Each row is a point. Each copy is the shape, with its points in the same order, turned, moved and blurred by noise. Is it also mirrored, or only turned?

Shape (7 x 2):
[[ 0.32  0.14]
 [-0.37  0.30]
 [ 0.46 -0.22]
 [-0.14 -0.23]
 [ 0.25  0.19]
 [-0.42 -0.21]
 [ 0.12 -0.20]]
Copy 1 (7 x 2):
[[-0.07 -0.23]
 [-0.28  0.46]
 [ 0.31 -0.30]
 [ 0.30  0.23]
 [-0.13 -0.15]
 [ 0.24  0.58]
 [ 0.27  0.04]]
Copy 1 is: mirrored
Copy 2, 7 rows:
[[ 0.37 -0.03]
 [-0.15 -0.59]
 [ 0.29  0.30]
 [-0.24 -0.03]
 [ 0.29 -0.19]
 [-0.51 -0.21]
 [-0.02  0.08]]
Copy 2 is: mirrored
Copy 3:
[[-0.06 -0.41]
 [-0.43  0.20]
 [ 0.34 -0.41]
 [ 0.17  0.13]
 [-0.12 -0.36]
 [ 0.02  0.40]
 [ 0.21 -0.13]]
Copy 3 is: mirrored

Shape, 7 rows:
[[-0.14  0.48  0.61  0.07]
 [ 0.35 -0.10  0.64  0.06]
 [ 0.03  0.20 -0.24  0.17]
 [-0.24 -0.22  0.09  0.18]
 [ 0.10 -0.04 -0.04 -0.40]
 [ 0.22  0.22 -0.42 -0.26]
 [ 0.40  0.04 -0.18  0.22]]
Copy 1 (7 x 4):
[[-0.19  0.18 -0.15  0.68]
 [ 0.41  0.37 -0.39  0.44]
 [-0.06 -0.05  0.27 -0.04]
 [ 0.09 -0.22 -0.28  0.02]
 [-0.16  0.40 -0.22 -0.20]
 [-0.22  0.33  0.27 -0.38]
 [ 0.31  0.11  0.31 -0.07]]
Copy 1 is: mirrored
Copy 2:
[[ 0.32  0.55  0.43  0.33]
 [-0.34  0.24  0.46  0.30]
 [ 0.31 -0.15 -0.13  0.18]
 [-0.08  0.34 -0.20  0.14]
 [ 0.22  0.04  0.17 -0.35]
 [ 0.50 -0.36  0.11 -0.27]
 [ 0.16 -0.38  0.04  0.18]]
Copy 2 is: only turned
Copy 3, 7 rows:
[[ 0.03  0.76  0.12 -0.09]
 [ 0.16  0.51 -0.23  0.42]
 [ 0.00 -0.12 -0.12 -0.28]
 [ 0.15 -0.03  0.28  0.15]
 [-0.42  0.02 -0.11  0.16]
 [-0.42 -0.22 -0.27 -0.20]
 [ 0.11 -0.14 -0.43 -0.02]]
Copy 3 is: mirrored

Shape:
[[ 0.25  0.22 -0.15 -0.26  0.69  0.01]
 [ 0.15  0.22  0.19  0.09 -0.25  0.00]
 [ 0.20 -0.17  0.15 -0.33 -0.32 -0.05]
 [ 0.06 -0.47 -0.08  0.06 -0.33  0.21]
 [-0.65  0.13  0.30  0.39 -0.25 -0.08]
 [ 0.10  0.11 -0.11  0.40 -0.07 -0.07]
 [ 0.19 -0.43  0.46  0.25 -0.33 -0.07]
 [-0.33  0.07 -0.11  0.38 -0.18 -0.05]
 [ 0.18  0.19 -0.14  0.17  0.60 -0.04]
 [ 0.12 -0.08 -0.16  0.02  0.28  0.02]
 [ 0.24  0.24 -0.17  0.41  0.38  0.77]]
Copy 1:
[[-0.35  0.27 -0.28  0.62  0.41 -0.31]
 [-0.23 -0.05  0.10  0.14 -0.33  0.21]
 [ 0.31  0.28 -0.10 -0.02 -0.26  0.16]
 [ 0.31 -0.05 -0.01 -0.22  0.06  0.36]
 [-0.18 -0.30  0.57 -0.39 -0.34 -0.18]
 [-0.36 -0.29 -0.12 -0.03  0.00  0.17]
 [ 0.42 -0.31 -0.13  0.00 -0.37  0.08]
 [-0.26 -0.24  0.17 -0.34 -0.09  0.08]
 [-0.46 -0.12 -0.21  0.46  0.34 -0.25]
 [-0.11  0.01 -0.22  0.10  0.28 -0.03]
 [-0.40 -0.40  0.28  0.50  0.53  0.40]]
Copy 1 is: only turned
Copy 2, 11 rows:
[[ 0.19 -0.10  0.00  0.70  0.44 -0.30]
 [ 0.26  0.17  0.11 -0.31  0.15 -0.08]
 [ 0.29 -0.19  0.12 -0.22 -0.01  0.29]
 [-0.02 -0.02  0.11 -0.13 -0.45  0.06]
 [-0.52  0.00  0.01 -0.63  0.24 -0.45]
 [-0.13  0.49  0.09 -0.07  0.10 -0.14]
 [-0.14 -0.06  0.58 -0.35 -0.26  0.15]
 [-0.42  0.27 -0.15 -0.24  0.03 -0.31]
 [-0.11  0.19  0.21  0.55  0.39 -0.35]
 [-0.08  0.06  0.03  0.33  0.07 -0.15]
 [ 0.11  0.31  0.14  0.35 -0.24 -0.87]]
Copy 2 is: mirrored
Copy 3:
[[ 0.08  0.43 -0.31 -0.49 -0.29  0.27]
 [ 0.00  0.05  0.06  0.03  0.29 -0.21]
 [-0.03 -0.42 -0.23 -0.09  0.13 -0.16]
 [ 0.24 -0.50  0.19  0.07 -0.20 -0.18]
 [-0.21  0.00  0.44  0.62  0.25  0.27]
 [-0.03  0.20  0.32  0.03 -0.09 -0.24]
 [-0.04 -0.53  0.46 -0.17  0.29 -0.14]
 [-0.09  0.09  0.33  0.40 -0.11 -0.04]
 [ 0.02  0.50  0.11 -0.36 -0.28  0.16]
 [ 0.06  0.10  0.03 -0.23 -0.30  0.07]
 [ 0.81  0.53  0.26 -0.14 -0.17 -0.01]]
Copy 3 is: mirrored

Shape:
[[ 0.12  0.08 -0.07 -0.32  0.10 -0.42 -0.22  0.02  0.36]
 [ 0.08 -0.18 -0.40  0.05  0.25  0.82  0.41 -0.43 -0.45]
 [-0.09 -0.10  0.18  0.46  0.14  0.03  0.05 -0.14  0.24]
 [-0.04 -0.05 -0.13  0.43 -0.02 -0.19  0.21 -0.16 -0.22]
 [ 0.23 -0.19  0.06 -0.14 -0.02 -0.48  0.04  0.05  0.42]
 [-0.16  0.23  0.09  0.24  0.07  0.15  0.10  0.05  0.09]
 [ 0.34  0.16 -0.10  0.25  0.38  0.00  0.10 -0.42  0.11]
 [ 0.16  0.16  0.16  0.25  0.24 -0.04  0.03  0.06 -0.27]
 [ 0.26 -0.18  0.01 -0.04  0.48 -0.66  0.03  0.43  0.59]
 [-0.29 -0.31 -0.32 -0.23  0.59  0.54  0.09 -0.74 -0.57]
 [-0.07  0.09 -0.34  0.51  0.07  0.00 -0.18  0.08  0.06]
 [-0.14  0.20 -0.18  0.07  0.29 -0.19  0.36 -0.12  0.14]]
Copy 1, 12 rows:
[[ 0.33 -0.18 -0.16 -0.06 -0.39 -0.28 -0.12  0.05  0.31]
 [-0.75  0.24  0.09 -0.51  0.18  0.44  0.42  0.42 -0.13]
 [-0.07  0.20  0.06  0.25 -0.12  0.19  0.37 -0.23  0.17]
 [ 0.15  0.17  0.17  0.22  0.16  0.11  0.53  0.19  0.03]
 [ 0.23 -0.15  0.00  0.26 -0.53 -0.22  0.07  0.07  0.29]
 [-0.17  0.03  0.03  0.05  0.21 -0.16  0.22 -0.19  0.08]
 [ 0.12  0.23  0.21 -0.37 -0.28  0.10  0.32 -0.11  0.02]
 [ 0.03 -0.07  0.08 -0.01  0.03  0.13  0.25 -0.11 -0.29]
 [ 0.42 -0.60  0.22  0.23 -0.67 -0.01 -0.08 -0.09  0.43]
 [-0.46  0.20 -0.57 -0.70  0.14  0.66  0.49  0.46  0.12]
 [ 0.20  0.19  0.33  0.12  0.25  0.16 -0.04  0.02  0.14]
 [ 0.03 -0.13  0.12 -0.19  0.03 -0.09  0.46  0.03  0.37]]
Copy 1 is: only turned
Copy 2:
[[-0.41  0.07  0.13 -0.30  0.08 -0.28 -0.26 -0.18  0.29]
 [ 0.80  0.32  0.28  0.16  0.48 -0.07 -0.03 -0.19 -0.78]
 [-0.21  0.25 -0.10  0.41  0.20  0.13 -0.16 -0.41 -0.19]
 [ 0.00  0.01 -0.33  0.26  0.23  0.02 -0.20  0.00 -0.33]
 [-0.60 -0.01  0.11 -0.10  0.43 -0.09 -0.33 -0.10  0.22]
 [-0.09 -0.04  0.18  0.33 -0.05  0.06  0.02 -0.28 -0.09]
 [-0.08  0.02 -0.12  0.33  0.43 -0.46 -0.07 -0.42 -0.35]
 [-0.22  0.04 -0.07  0.16  0.00 -0.16  0.16 -0.03 -0.41]
 [-0.82  0.22  0.02  0.02  0.50 -0.19  0.13  0.06  0.51]
 [ 0.86  0.50 -0.19 -0.35  0.37 -0.04  0.03 -0.58 -0.69]
 [ 0.03  0.34 -0.14  0.50 -0.08 -0.17 -0.19  0.03  0.06]
 [ 0.10 -0.16 -0.16  0.14  0.39 -0.12  0.04 -0.21  0.06]]
Copy 2 is: only turned

Shape, 17 rows:
[[ 0.17  0.12  0.13  0.22 -0.45 -0.14  0.13  0.19  0.17 -0.10  0.13]
 [ 0.23  0.13  0.04  0.22 -0.05 -0.07  0.15 -0.18 -0.49 -0.26  0.07]
 [-0.17 -0.10  0.00 -0.10 -0.04 -0.20  0.13 -0.20  0.21 -0.10 -0.19]
 [-0.05  0.19  0.01  0.25 -0.30  0.46  0.22  0.10 -0.20 -0.27 -0.12]
 [ 0.21 -0.20 -0.29 -0.75 -0.36  0.02  0.34 -0.04  0.19  0.07 -0.11]
 [ 0.00 -0.02 -0.39 -0.07 -0.07  0.09  0.27  0.04  0.22 -0.29  0.13]
 [ 0.00 -0.84  0.07  0.19 -0.13  0.21  0.12  1.31 -0.24 -0.14  0.43]
 [ 0.26  0.16 -0.08 -1.22  0.10 -0.18  0.25 -0.11  0.24 -0.27  0.24]
 [-0.09 -0.14 -0.03  0.16 -0.31  0.67 -0.31  0.84  0.18 -0.23 -0.07]
 [ 0.17 -0.54  0.07  0.23 -0.23 -0.16 -0.03 -0.22  0.20  0.02  0.22]
 [ 0.10  0.01 -0.20  0.21 -0.31  0.61  0.00  0.38  0.22  0.14  0.33]
 [-0.11  0.15 -0.17  0.00 -0.22  0.20 -0.07 -0.12 -0.03 -0.15  0.07]
 [ 0.16 -0.40 -0.36  0.14 -0.44 -0.31 -0.16  0.52  0.03  0.01  0.37]
 [-0.08  0.03  0.07  0.06 -0.06 -0.10  0.05 -0.21 -0.78 -0.16  0.08]
 [-0.23  0.17  0.07  0.00 -0.38 -0.18  0.21 -0.17 -0.25  0.04  0.45]
 [-0.17 -0.22 -0.04  0.11 -0.01 -0.12  0.26 -0.14 -0.05 -0.40 -0.19]
 [ 0.04  0.08 -0.07 -0.29  0.36 -0.18  0.23  0.42  0.18  0.15 -0.13]]
Copy 1:
[[ 0.19  0.03 -0.14 -0.04  0.08 -0.18  0.25 -0.17 -0.04  0.32  0.42]
 [-0.31 -0.14  0.05  0.31  0.07  0.19 -0.05  0.01 -0.15  0.31  0.15]
 [ 0.20  0.12 -0.17  0.04 -0.15  0.08 -0.05 -0.12 -0.24 -0.27  0.11]
 [-0.13 -0.30 -0.32  0.24 -0.14 -0.10 -0.06 -0.10  0.34  0.19  0.27]
 [-0.11  0.28 -0.14 -0.39 -0.29  0.00  0.53 -0.36  0.01 -0.23 -0.30]
 [ 0.04 -0.23 -0.12  0.02 -0.08  0.10  0.41 -0.11  0.08 -0.26  0.22]
 [ 0.04 -0.71 -0.03 -0.83  0.12 -0.64  0.27  0.89  0.13  0.21  0.21]
 [-0.12  0.61  0.07 -0.47 -0.05  0.78  0.55 -0.11  0.18 -0.30 -0.28]
 [ 0.23 -0.58 -0.48 -0.39  0.31 -0.47 -0.03  0.05  0.66 -0.05  0.15]
 [-0.16  0.11 -0.01 -0.09  0.21 -0.40  0.07  0.01 -0.46 -0.26  0.38]
 [-0.02 -0.38  0.08 -0.12  0.17 -0.55  0.26 -0.20  0.57 -0.06  0.33]
 [-0.01 -0.03 -0.14  0.28  0.13 -0.05  0.14 -0.14  0.21 -0.12  0.06]
 [ 0.20 -0.25 -0.01 -0.25  0.43 -0.49  0.56  0.16 -0.25  0.10  0.05]
 [-0.31 -0.02  0.06  0.47  0.01  0.07 -0.17  0.25 -0.16  0.28 -0.18]
 [ 0.02  0.35  0.11  0.42 -0.07 -0.20  0.26  0.18  0.01  0.23  0.15]
 [-0.01 -0.15 -0.27  0.16 -0.22  0.16 -0.04  0.13 -0.32 -0.19  0.21]
 [ 0.40 -0.14  0.28 -0.43 -0.22  0.30  0.03 -0.07  0.05 -0.09 -0.03]]
Copy 1 is: only turned
Copy 2:
[[-0.10  0.11 -0.11  0.14 -0.02 -0.06 -0.35 -0.18 -0.29  0.04  0.11]
 [-0.15  0.06 -0.55  0.07  0.30  0.21 -0.09  0.14  0.07  0.05 -0.19]
 [ 0.01  0.19  0.00 -0.16 -0.13 -0.02 -0.19  0.32  0.21 -0.19  0.34]
 [-0.27  0.09  0.07  0.33  0.52  0.02 -0.27  0.26  0.19  0.13 -0.10]
 [-0.34  0.25  0.15 -0.21 -0.59 -0.19 -0.32  0.23  0.15 -0.10 -0.33]
 [-0.43  0.27  0.08 -0.01  0.04 -0.17  0.02  0.07  0.07 -0.12  0.10]
 [ 0.08  0.01  0.26  0.94 -0.21 -0.22  0.47 -0.13  0.01  1.15  0.06]
 [-0.20  0.56 -0.15 -0.36 -0.55 -0.53  0.27  0.31 -0.19 -0.49 -0.49]
 [-0.06  0.10  0.72  0.73  0.22 -0.10 -0.07  0.37 -0.30  0.49  0.06]
 [-0.12  0.23 -0.11  0.34 -0.38  0.37 -0.05 -0.15  0.12 -0.07  0.43]
 [-0.28  0.05  0.58  0.39  0.18  0.10 -0.06 -0.26 -0.11  0.08 -0.18]
 [-0.22  0.28  0.14 -0.06  0.27  0.18 -0.17  0.18 -0.05 -0.07  0.04]
 [-0.35  0.20  0.15  0.19 -0.44  0.10  0.02 -0.29 -0.26  0.62  0.26]
 [-0.02  0.15 -0.56 -0.07  0.27  0.41  0.01  0.22  0.29  0.33 -0.14]
 [ 0.12  0.44 -0.15 -0.24  0.19  0.24 -0.16 -0.26  0.17  0.12 -0.06]
 [-0.23  0.06 -0.26 -0.05  0.02 -0.01 -0.07  0.32  0.34  0.04  0.37]
 [ 0.07 -0.42  0.13 -0.20 -0.23 -0.35  0.28  0.18 -0.09  0.09  0.04]]
Copy 2 is: mirrored
Copy 3, 17 rows:
[[ 0.02 -0.42  0.10  0.01  0.19  0.12  0.07  0.01  0.21 -0.36 -0.39]
 [-0.01 -0.01 -0.02  0.48  0.02  0.29  0.18  0.32 -0.25 -0.23 -0.18]
 [-0.02  0.13  0.30 -0.16  0.27 -0.15 -0.07  0.02 -0.19 -0.09 -0.11]
 [-0.48 -0.29  0.03 -0.03  0.04  0.54  0.18  0.07 -0.10 -0.15 -0.08]
 [-0.14 -0.05 -0.12 -0.19  0.68 -0.34  0.37 -0.18 -0.06  0.39 -0.24]
 [-0.24 -0.34  0.27  0.18  0.24 -0.10  0.16  0.08  0.00  0.30 -0.07]
 [ 0.39 -0.52  0.08 -0.48 -0.24  0.58  0.75  0.60  0.69  0.54 -0.18]
 [-0.29  0.11 -0.25  0.14  0.84 -0.86  0.48  0.24  0.23  0.14 -0.03]
 [-0.55 -0.36  0.21 -0.50 -0.31  0.50  0.36  0.12  0.53  0.19 -0.34]
 [ 0.22 -0.16  0.16 -0.05  0.15  0.03 -0.34  0.29 -0.10  0.16 -0.60]
 [-0.37 -0.60 -0.11 -0.06 -0.03  0.41 -0.10  0.01  0.44  0.32 -0.31]
 [-0.35 -0.23  0.00  0.03 -0.02  0.01 -0.01  0.07 -0.14 -0.03 -0.17]
 [ 0.40 -0.51  0.19 -0.04 -0.28 -0.03  0.33 -0.01  0.24  0.30 -0.60]
 [ 0.07  0.06 -0.21  0.27 -0.19  0.25  0.31  0.36 -0.47 -0.23  0.02]
 [ 0.08 -0.48 -0.35  0.11  0.03 -0.12  0.00  0.16 -0.27 -0.23 -0.06]
 [-0.01 -0.04  0.39  0.00  0.23  0.13  0.09  0.33 -0.37  0.03  0.01]
 [ 0.06  0.12  0.14 -0.03  0.34  0.01  0.28 -0.14  0.46  0.07  0.24]]
Copy 3 is: only turned
Copy 4:
[[-0.04  0.46  0.05 -0.41  0.24 -0.07 -0.25 -0.29  0.06 -0.09 -0.07]
 [-0.22  0.04  0.24 -0.42  0.46  0.02  0.11 -0.01  0.22  0.21 -0.07]
 [ 0.12  0.36 -0.11 -0.09 -0.10  0.21 -0.13 -0.01  0.01  0.21 -0.20]
 [-0.30  0.19  0.24  0.06  0.28 -0.24 -0.23 -0.08  0.42  0.05 -0.25]
 [ 0.46  0.70 -0.43 -0.06  0.13  0.06 -0.20  0.36  0.37  0.32 -0.12]
 [ 0.09  0.51  0.04  0.13  0.08  0.16  0.05  0.00  0.36 -0.17  0.03]
 [ 0.82  0.22  0.82 -0.29  0.20 -0.77 -0.15  0.30  0.08 -0.79 -0.27]
 [ 0.84  0.42 -0.35 -0.25 -0.01  0.52 -0.24  0.13  0.71  0.50  0.32]
 [ 0.13  0.30  0.58  0.28  0.14 -0.35 -0.83  0.20  0.14 -0.57 -0.05]
 [ 0.05  0.58  0.24 -0.27 -0.05 -0.12  0.13  0.03 -0.41  0.14  0.13]
 [-0.13  0.39  0.05  0.10  0.20 -0.46 -0.33  0.08  0.25 -0.43  0.36]
 [-0.29  0.29  0.10 -0.12 -0.07  0.08 -0.19  0.11  0.33  0.09  0.00]
 [ 0.20  0.65  0.17 -0.58  0.22 -0.15  0.00  0.33 -0.06 -0.57 -0.07]
 [-0.21 -0.12  0.19 -0.54  0.27 -0.11  0.16  0.31  0.33  0.36 -0.36]
 [-0.14  0.20 -0.18 -0.57 -0.14 -0.17  0.07 -0.11  0.40  0.13 -0.08]
 [-0.01  0.28  0.18 -0.04  0.05  0.19  0.16 -0.01  0.13  0.17 -0.43]
 [ 0.58 -0.03 -0.30 -0.06  0.28  0.25 -0.24  0.00  0.08 -0.11 -0.14]]
Copy 4 is: only turned
